Rows are points. The points of each table are mixes of a few directions, plus a little noise. Count the directions of each table, and those that both share. Where both have some left over, give the other angles between the two spaces (their principal angles), to ten degrees, smallest first.
In the rows, zero is written as 128.

First (7 x 2):
[[109 136]
 [104 138]
 [122 131]
 [ 77 149]
 [167 112]
 [200  99]
 [118 132]]
Second, 4 rows:
[[117 132]
 [157 116]
 [ 70 152]
 [168 112]]
Directions: first 1, second 1, shared 1

First (8 x 4):
[[161 131 124 140]
 [135 130 132 118]
 [116 123 121 149]
 [132 129 130 124]
 [  7 112 129 125]
 [173 134 128 128]
 [166 133 127 129]
 [134 132 134 110]]
Second:
[[126  95 118 121]
 [132 207 152 145]
 [124  56 106 113]
 [130 177 144 138]
 [127 118 124 126]
 [127 100 120 122]
 [128 145 133 132]]
Directions: first 2, second 1, shared 0; angles 80

First, 7 rows:
[[ 78 122  98 114  96 158  59 143]
 [184 134 131 165 194 116 152 118]
 [108 137 156  72  53 119 184 100]
 [112  83 136 170 152  97 114 169]
 [142 128 122 139 149 128 128 122]
 [125 156 122 123 123 151 101 153]
 [146 135 129 115 127 127 156  91]]
Second:
[[106  96 176  82 178 120 139 153]
 [ 88 127 122 133 115 142 135 128]
 [174 114 124 122 126 111 122 139]
 [140 118 168  97 182 115 127 135]
 [101 124  87 155  62 142 133 131]
 [216 136 117 137 126 104 109 121]
 [ 70 178 104 172 109 161 131  85]]
Directions: first 4, second 3, shared 0; angles 30, 60, 90

First (9 x 12):
[[123 147 130 153 120 143 147 138 110 143 144 132]
 [115 139 123 152 105 144 156 142 152 117 169 133]
 [145 135 125 127 129 148 112 133  53 181 110 124]
 [114  92 102  76 110 158  81 112 139 133 151 132]
 [172  73 107  95  99  76 137 148 233  49 126  94]
 [122 149 164 141 184  81 132 106 133 108  75 136]
 [ 90 154 149 157 147 116 155 115 177  91 145 148]
 [154 137 120 133 116 158 118 144  35 196 115 119]
 [118 128 133 117 143 129 112 114 121 133 118 135]]
Second:
[[125  99 103 106  91 143 124 136 176 105 170 123]
 [172 106 116 112 115 113 122 145 114 134 104 104]
 [ 86 178 166 162 182 128 132  99  90 148 106 159]
 [ 77 170 153 165 154 140 148 109 130 127 146 159]
 [139 181 163 195 157 104 179 143  86 143  96 129]
 [180  56  86  53  92 125  77 139 136 127 114  94]
 [ 84 149 143 134 154 142 118 101 125 132 135 154]
 [194  70  84  93  64 119 129 171 163 107 142  84]
 [109 141 132 146 124 135 145 128 146 118 150 138]
 [114 129 134 115 146 132 106 110 114 138 116 137]]
Directions: first 4, second 3, shared 3

First:
[[123 121  91 104  92 129 161 109 151  82 130 136 159 134 181 123 136 129]
 [ 91 136  58 103  57 117 137 152 181  73 120 153 199 121 187  86 114 129]
 [119 143 158 156 156 119  76 171 114 176 118 124 109 113  66 116 109 124]
 [141 125 160 141 156 131 116 124 106 156 131 118 100 128  99 143 130 127]
 [178 109 183 132 184 149 158  69  79 148 146 103  65 146 112 185 159 127]
 [105 136  98 120  98 119 121 152 154 111 121 139 160 121 144 103 116 129]
 [154 130 202 164 200 133  92 131  77 199 130 106  59 127  47 157 127 125]
 [ 98 139  87 121  87 116 117 161 162 107 118 144 172 119 147  94 110 130]
 [116 130  99 114 101 124 139 131 150 100 126 138 156 128 157 115 126 129]
 [158 112 150 122 149 143 161  81 106 123 140 116  98 142 139 164 151 127]]
Second, 9 rows:
[[ 77 128 115 113  86 141 174  99 140 122 109 123 113 136 162 115 159 134]
 [131 129 157 134 126 123 110 145 117 121 160 126 123 126  87 118 118 137]
 [160 116 194 143 154 120  66 179 100 158 185 136 115 127  30 116  94 137]
 [ 95 148 120 128  90 121 158 110 134  68 141 109 137 126 144 117 145 144]
 [140 131 148 136 134 120 108 146 119 119 154 125 131 126  95 123 115 134]
 [192  92 156 132 200 137  63 171 113 235 119 161 112 132  79 145  91 104]
 [154 158  80 141 139 105 135 114 138  52 118 112 173 113 178 149 125 123]
 [ 79 127 105 110  90 145 179  93 144 129  97 125 114 136 175 121 161 130]
 [124 122  76 115 134 141 161  97 148 148  67 136 132 131 202 147 146 109]]
Directions: first 2, second 3, shared 0; angles 30, 80

First, 9 rows:
[[152 126 119 146  88 169 155 113 141 187 138 192 146 122 110 133 131 131
  143 156 114 127 113 136 129 102 108  80 123 104 132 139]
 [128 121 163 150 138  95 114 124 134 108 126  99 114 143 148 179 120 126
  149 151 111 136 103 119 145 125 213 129  97 101 112 176]
 [132 130 138 138 106 141 155 110 131 186 135 152 154 143 128 134 109 133
  124 162 105 121 125 136 145 154 127  66 122  84 117 127]
 [132 147 130 134 102 154 141 127 106 200  71 144 156 131 111 140 103 119
  125 148 112 122 106 128 141 166 129  92 118  81 125 114]
 [131 122 128 100 157  92 107 151 116  49 174 136  83 145 136  83 159 144
   85  97 167 133 154 109 102 112  90 175 126 192 119  75]
 [112 109 112 114 172  96  94 145 133   7 161  84  87  96 153 116 156 150
   93 101 164 149 151 117  88  86 128 228 171 202 146 130]
 [112 122 130 129 131 126 145 106 150 149 152 103 152 134 138 127 113 122
  150 130 109 115 149 148 150 150 129  90 138 109 127 149]
 [137 141  99  99 134 142 111 153 120 114 114 144 111 126  94  76 158  99
  159  54 161 115 144 129 118 104  58 163 116 190 140  90]
 [116 134 132 142 123 136 128 123 120 151  81  99 149 111 134 165 102 128
  124 154 110 134 108 130 135 152 170 128 141  89 134 153]]
Second:
[[112 106 118 159 111 156 163  85 164 157 155 114 173  86 155 169 100 159
  114 196  91 139 132 153 128 126 155  93 190  79 147 191]
 [117 102  97 142 116 162 158  96 166 126 184 137 155  81 145 127 128 160
  109 163 117 138 153 152 108  96 101 120 199 129 156 162]
 [120 143 115 105 138 130 119 145 107 123 100 115 128 128 117 101 128 121
  112  99 145 123 140 126 122 153  93 150 137 148 133  87]
 [128 134 115 135 126 144 108 142 118 119  75 111 124  97 117 151 130 118
  142 118 133 138 104 123 117 109 151 174 134 134 148 149]
 [148 134 159 123 139  88 104 155 103  87 133 151  82 166 129 128 147 133
  108 123 148 137 109  96 121 118 151 149  77 147 100  98]
 [144 133 134 135 118 133 120 133 129 143 107 143 120 137 110 139 137 106
  172 112 127 124 108 125 139 108 143 125  91 126 125 143]
 [154 148 134  93 122 119 128 154 101 145 142 191 103 183  95  59 154 111
  125  80 157 108 141 113 131 140  47 102  71 164 102  38]
 [129 157 144 104 148  98  92 169  74 111  53 104 102 156 113 118 125 107
  111  92 151 126 111 100 131 170 138 171  87 140 111  74]
 [ 91  94 117 152 139 131 155  73 197 118 195  61 169  88 169 161 108 139
  164 155  89 126 163 171 145 116 164 103 194 105 152 227]
 [138 131 149 129 121 118 135 128 119 150 137 149 126 157 128 128 124 129
  119 143 121 124 121 120 140 146 133  94 101 108 108 111]]
Directions: first 6, second 6, shared 6

First:
[[177 162 117 136 120 119 128 117  91 147 125 146 144 144 144 156 107 131
  117  83 195 130 137 148 146 158 147 153  91 157 134  83]
 [120 128 146 146 103 143  73  87 167 136 133 150 124 109 126 135 137  66
  140 198 127 108 140  90 114 158 105 130 182 112 135 173]
 [ 93 120 101 119 139  90 151 133 131 158 145 115 147 133 108 105  99 134
  130 110 128 127 166 199 146  82 152 156 117 121 131 121]
 [ 66 107 115 125 135 107 137 118 156 142 154 105 139 129  92  92 126 108
  132 162  80 119 150 167 131  77 130 132 147  96 142 167]
 [106 104 125 126 131 104 127 145 144 152 123 141 118 103 133 117 109 131
  140 139 123 123 157 143 129 108 142 155 142 127 105 130]
 [112 112 118 136 144  99 161 148 105 152 135 128 124 129 119 111 123 148
  118 125 101 127 134 150 143  93 159 151  96 128 126 123]
 [191 158 139 111 124 168 125 141 107  82 101 126 125 140 161 164 137 160
  127  69 179 148  90  94 117 179 106  94 114 157 119  84]
 [135 134 118 117 128 120 131 134 128 133 124 128 136 128 135 132 108 138
  133  98 158 133 144 155 133 127 132 137 125 137 120 106]
 [154 137 135 127 134 149 144 139 103  99 121 118 123 143 134 138 150 152
  117 106 121 139  90 101 124 142 121 101 103 136 133 115]
 [128 116 165 137 122 180 103 120 148  79 120 122 101 121 128 131 185 111
  128 190  68 126  72  33  96 156  86  72 163 108 134 178]]
Second, 10 rows:
[[125 124 132 124 126 133 122 130 139 122 124 127 124 122 131 128 130 127
  134 131 128 130 129 122 123 130 120 122 140 126 123 131]
 [138 132 129 127 125 128 122 128 127 131 122 137 127 124 137 135 120 129
  131 121 146 128 133 127 128 139 129 135 129 134 123 119]
 [109 113 137 116 129 141 121 132 156 108 123 116 119 117 125 119 138 126
  140 146 105 129 122 113 113 123 108 107 158 114 121 148]
 [113 113 139 113 126 146 110 134 164 105 117 122 116 110 134 124 135 126
  145 143 118 130 126 108 109 131 101 106 168 118 113 145]
 [148 139 126 131 123 123 123 127 117 140 123 143 131 127 140 141 114 128
  126 112 160 127 138 134 134 143 137 144 118 142 123 108]
 [ 76 101 134 119 141 142 140 132 154  99 140  92 121 132  98  95 160 127
  129 167  48 128 104 115 113  91 107  89 149  93 141 176]
 [163 136 139 112 109 141  86 136 156 124  97 159 118  97 171 159 102 125
  153 108 200 130 151 112 115 175 110 138 169 153  91 101]
 [172 159 112 150 125 101 140 117  74 170 133 154 146 146 138 150 104 131
  108  90 184 125 143 157 158 146 168 173  71 158 139  83]
 [118 115 139 113 123 146 108 135 163 107 115 126 117 108 137 128 131 126
  147 140 125 130 128 108 109 135 103 109 168 122 110 141]
 [116 146  93 174 155  80 208 106  30 176 183 105 161 197  69 101 146 134
   67 123  68 121 107 185 181  71 197 158   7 119 198 128]]
Directions: first 5, second 2, shared 2

First (8 x 32):
[[ 91  95 129 150 184 157 140  98 127 118 161 110 144 155 102 176 105 129
  127 130 138  96 129 156  96  87 156 131 132 126 111 116]
 [137 157 130 126  98 112 125 141 137 145 136 137 124 127 119  99 147 120
  127 125 121 123 150  96 140 167 103 137 112 143 164 127]
 [123  91 100 135 125 126 152 154 140 114  89  96  96 102 182 150 111 141
  125 158 100 126  83 188  97  99 135  61 162 142  62 112]
 [172 148 167  81 111  98  72 108  95 115  95 166 157 127 147  82 150 120
  134  95 157 220 133 115 199 125 137 182 122  80 147 186]
 [137 165 129 129 112 139 129 131 126 145 148 153 130 128  89 114 135 128
  129 117 140 107 150  66 139 170 111 158 107 127 169 119]
 [124 120 122 129  87  72 128 159 159 137 109  93 108 123 183  93 157 109
  123 148  80 144 133 180 124 138  99  78 134 174 128 135]
 [119 140 120 146 190 224 150  92  95 124 172 170 145 135  31 194  79 160
  133 110 189  64 123  43 108 124 163 187 118  79 129  93]
 [120 108 126 129 115  95 127 141 145 126 113  99 119 128 170 117 140 117
  125 142  99 143 124 181 121 115 120  91 139 153 113 135]]
Second, 11 rows:
[[114 143 129 183 128 141 137 184 186 135 126 121 106 150 136 123 105 109
  143 147  74 108 108 190 116  95 203 154 116 151  58 124]
 [129 103 132  73 154 132 109  92 106 122 121 117 157 128 133 154 137 104
  131 115 159 141 107 114  86 116 127 130 140 117 148 146]
 [133 128 117 152 122 130 140 139 154 128 128  87 112 135 131  85 126 142
  129 129 120 122 150 144 124 158  87 100 112 148 152 122]
 [134 136 135 127  94 109 134 138 108 134 130 173 110 103 130 125 140 154
  105 128 131 133 146 102 188 134 107 120 128 116 127 114]
 [152 153 140 171  73 100 149 175 188 158 125 140 108 167 144  82 158 105
  130 141  90 105 137 168 143 101 137 150 128 151 116 146]
 [131 117 122 109 145 132 123 106 118 121 127 107 139 129 126 130 128 127
  131 121 144 135 129 118 106 140 108 116 130 128 155 133]
 [144 138 119 135 106 114 141 112 113 126 135 118 123 122 117  85 141 164
  116 120 146 129 173  96 155 180  40  92 126 128 195 121]
 [138 148 145 120 118 115 127 109 128 137 129 165 168 168 118 160 152  74
  147 127 126 114 115 123 103  80 165 188 161 122 130 167]
 [128 107 131 116  83 109 131 174  98 140 123 170  56  42 159 102 130 204
   70 131 132 155 143 102 243 158  95  62  91 110  93  70]
 [ 76 122  91 129 245 200 110  66  81  63 148  64 165 117  73 185  46 158
  161 115 157 138 115 109  56 179 135 115 125 116 146 102]
 [126 117 145  95 142 128 112 120 129 139 119 152 161 148 137 180 138  68
  140 130 127 128  82 144  85  64 203 181 153 121  91 157]]
Directions: first 4, second 5, shared 0; angles 30, 40, 50, 60

First (9 x 32):
[[110 169  75 121 131 103 126  88 129 137 118 146 148 148 144 111 147 141
  148 132 132  89 181 124  77 141 139 123 117  98 141 135]
 [142 137 127 140 120 142 140 137 123 150 140 139 143 125 130 134 119 128
  106 107 124 112 123 121 132 138 121 144 129 128 150 112]
 [148 138 110 147 125 169 179 154 108 181 156 175 175  99 145 166  98  98
   85  84 118  56 132 109 169 126 120 199 139 149 173  88]
 [151 141 137 151 109 140 130 138 126 153 145 133 145 139 121 118 122 143
   98  96 121 130 118 121 114 151 112 129 126 118 165 108]
 [120 116 153 120 126 100  85 114 144  89 111  86  88 152 112  96 150 157
  157 159 133 194 115 142  96 134 130  69 121 112  97 159]
 [ 98  69 149  88 162 121 122 141 133  67 103 103  81  94 129 154 126  89
  174 190 144 155 109 146 193  72 153 126 142 171  44 167]
 [165 105 174 155 112 168 143 172 119 153 155 127 134 114 117 143 102 121
   79  91 118 142  77 122 170 131 106 149 138 151 154  98]
 [120 149  81 123 139 137 164 119 115 157 131 168 164 111 150 152 121 103
  124 118 127  56 166 115 139 122 137 174 129 134 146 112]
 [105 127 145 109 124  74  61  89 153  67  96  74  74 173 107  74 170 175
  180 178 138 216 131 150  62 140 136  35 111  93  81 177]]
Second (9 x 32):
[[113 132 137 124 175 110 112 117 122 106 136 118 159 114 182 104 162 139
  146 172 151 148 178 116 117 145 130 110 137 127 115 156]
 [ 68  91  94 135 167 108 110 137 154 105 129 105 160  96 224  74 128 138
  156 160 151 115 157 116 121 124 136 122 105 108  77 157]
 [130 217  75  64 107 126 154 102 117 116 123 174 137 149  57 157 125 133
   57  99  86  55  98 201  81 132 124 136 103 146 220 113]
 [160  62 166 171  68 160 143 164 110 161 122 135  94 140  69 160  92 110
  145  85 125 161  63 101 182  98 129 141 147 134 120  96]
 [118 144 103 109 119 128 138 126 123 121 125 146 138 131 111 133 122 130
  107 116 116 100 110 152 116 122 129 130 116 134 157 124]
 [138 142 160 128 171 115 112 112 115 115 137 117 145 123 160 119 169 136
  147 170 149 166 182 109 123 151 126 109 151 132 119 151]
 [ 91  84 112 137 138 123 124 145 128 112 128 125 153 109 173 102 122 132
  149 139 144 126 124 118 136 113 135 123 120 123 107 141]
 [118 129 129 124 151 118 120 123 125 116 132 125 145 121 155 115 143 134
  136 149 138 135 151 124 122 135 129 119 131 128 123 142]
 [215 152 176 160  56 163 140 125 158 201 119 108  23 168  23 188  89 100
  106  64  91 146  91 114 152 132 115 162 140 121 115  74]]
Directions: first 3, second 4, shared 0; angles 40, 60, 70

First:
[[135 110 153  84 149 122 152 128 169 154 112 108 123 140 146 131 133 128
  119 165 104 152 110 107 145 105 158 122 117 136 163 106]
 [105 144 113 207  95 136 117 138  98  84 159 166 140 102 107 117 111 126
  145  95 172  83 150 142  97 122 101 117 148 127 111 126]
 [133 104 158  80 152 122 157 128 175 155 110 106 123 142 151 130 133 128
  117 170 103 152 107 104 147  97 162 121 113 139 171 100]
 [ 83 137 134 240  89 136 141 150 122  64 175 182 146  87 108 102  95 118
  148 105 196  61 150 130  87  79 111  93 153 139 150  85]
 [156 156  73 126 117 135  70 110  50 131 123 124 122 133 104 147 146 139
  132  76 121 137 147 167 128 215  82 167 130 101  35 207]
 [100 133 133 196 103 132 136 142 126  89 156 162 138 102 118 112 108 121
  140 117 168  88 141 128 103  96 120 106 143 137 145  99]
 [146  94 172  30 174 117 166 121 198 182  90  82 116 158 167 137 141 127
  109 194  74 180  91  92 168 100 182 126 102 140 187  97]
 [136 151  90 150 113 134  92 121  75 118 132 136 126 124 108 133 131 134
  136  86 137 119 145 155 118 177  93 148 136 112  70 176]
 [129 121 138 116 137 127 140 129 145 136 124 122 128 132 134 127 127 128
  124 142 120 134 122 120 132 116 140 123 125 131 147 116]
 [160 126 117  54 153 125 111 111 119 169  96  94 113 155 137 147 151 136
  115 135  83 173 118 132 155 174 130 157 111 116  99 168]]
Second (8 x 32):
[[113 150  84 207 103 154  77 124  58  75 162 144 126 109 105 111 105 122
  129  83 156  94 144 165  98 172  91 143 157 105  62 169]
 [106 117 142 155 123 132 151 125 141  80 129 164 137 134 122 151 114 140
  127 148 113  95 142 119 116  90 135 115 121 124 178  99]
 [148 128 114  93 150 139  95 123 115 171 128  68 107 130 148  94 130 109
  110 126 122 172  95 140 144 175 136 149 143 122  75 163]
 [160 162 110 101 107  95 115 144 113 205 124 117 136 107 114 116 167 126
  161  72 182 155 140 134 139 165  96 131 125 152  68 157]
 [146 111 142  65 163 130 129 122 156 174 111  73 110 143 159 112 133 116
  107 161  98 177  90 117 154 136 160 138 126 130 129 130]
 [ 84  98 154 178 131 149 164 118 151  28 132 181 136 144 125 163  91 144
  111 179  84  71 142 115 107  61 151 109 121 111 220  77]
 [136 153 135 133  90  85 162 148 139 155 119 184 159 110  96 157 164 149
  176  88 177 105 172 114 125 101  96 105 105 160 146 106]
 [131 106 144  92 158 140 132 119 152 137 118  93 113 145 154 121 119 120
  103 167  91 154  99 119 143 123 160 133 127 121 146 121]]
Directions: first 2, second 3, shared 1; angles 40
